Each row of a before or after table is a point. One or more steps were done to the points. Then noise was added and the rows were shuffled. The steps act on how far a point lies along the listed directions, d1 being the first. Write out the steps. A step turns or swaps two directions, mirrors them in a line or flattens them onto one, adds a multiple of one to another, or multiplies one. Angles are multiples of 10 degrees, from the lower direction toward the higher: turns from -170 to 170, lines from 10 to 170 but not 90. Use the fewest steps. Two steps may share a direction if one is a turn and the other turns, adds or multiplies; they go together, in the order done. Otherwise the lowest direction goes first.
In the rows, zero is written as 128.

Directions:
(1): [114  79]
(2): [ 79 142]
Before (14 x 2)
[[139 142]
 [125  69]
 [121 147]
 [123  75]
 [ 57 130]
 [ 69 126]
 [129 133]
 [ 84 135]
 [ 87 104]
 [177 145]
 [ 88  82]
 [108  64]
 [ 92 111]
 [ 73  78]]
After (14 x 2)
[[ 58 144]
 [ 70  92]
 [124  70]
 [100 112]
 [118 154]
 [129 144]
 [126  69]
 [106  68]
 [166 130]
 [ 88 117]
 [ 89 144]
 [ 74 146]
 [ 88  93]
 [121 136]]
Steps: add -0.3 times d2 to d1

Directions:
(1): [101 184  93 138]
(2): [ 80 125 170 161]
Before (11 x 4)
[[137  52 197 125]
 [160 144  62 104]
 [189  52 169  92]
 [177  78 110  85]
 [157 101 168  96]
 [182 153 124  93]
 [152  68 189 127]
 [ 87 140 124 143]
 [149 141 118 131]
 [149 119 120 124]
 [134 123 130 118]]
After (11 x 4)
[[136  50 204 127]
 [104  89 201 157]
 [175  97  85  93]
 [158 131 126 127]
 [128 104 187 118]
 [190 124 152  91]
 [145 111 126 126]
 [ 84  86 208 154]
 [ 99 148 111 131]
 [155  53 151 101]
 [130 121 133 119]]
Steps: turn d1 and d2 by -40 degrees

Directions:
(1): [173 135 138 125  54 127]
(2): [158 149 106 154 146  58]
Before (9 x 6)
[[153 128 125 127  97  77]
 [128 140 142 132 155 105]
 [133 157  92 168 164  32]
 [159 125 111 128 117  70]
 [133 123 103 115 128 178]
 [156 121 149 112  40 163]
 [172 156  95 158 163  57]
 [ 68 117 135 116 167 146]
 [194 163 127 161 113  44]]
After (9 x 6)
[[100 114 122 123 172  96]
 [ 39 110 131 115 184 176]
 [ 77 126 132 137 235 122]
 [167 149 102 159 137  45]
 [168 139  94 126 105 139]
 [ 78 115 126 119 204 175]
 [110 130 156 117 138 147]
 [125 124 152 106  63 153]
 [ 96 103 115 115 180 114]]
Steps: turn d1 and d2 by 110 degrees

Directions:
(1): [123 123 125 112  80 111  43 144]
(2): [ 84 109 196 156 136 125 130 177]
(3): [165  52 141 162 129 102 122  94]
(4): [169 177 141 161 176  86  99 138]
(5): [160 106 156  48 157 115 132 151]
(6): [106 100  64 133 148  85 139 178]
Before (8 x 8)
[[103  68  76 166 150 103 125 181]
 [146  77 101 186  88 103 102  84]
 [129 166 158 123 119 153  85 133]
 [ 87  78 124 167 125 123 134 122]
 [119 124  58 147 107 141 151 107]
 [ 94 195 178 102 112 185 164 174]
 [137 145 196  85 147 143 139 136]
 [122 120 118 188 151 104 144 130]]
After (8 x 8)
[[116 111  76 180 117 102  88 102]
 [169 118  32 146 119 138 111  80]
 [122 120 161  84 170 105 139 190]
 [125  82 116 226  65 140 116  58]
 [148 163 129 159 101 145  90  89]
 [138 131  86 188 138 117 149  92]
 [116 175 140  64 151 109 131 246]
 [ 91 116 144 107 136 154 148 168]]
Steps: mirror d1 and d4 in the line at 140 degrees; turn d2 and d6 by 90 degrees; add -0.7 times d3 to d5
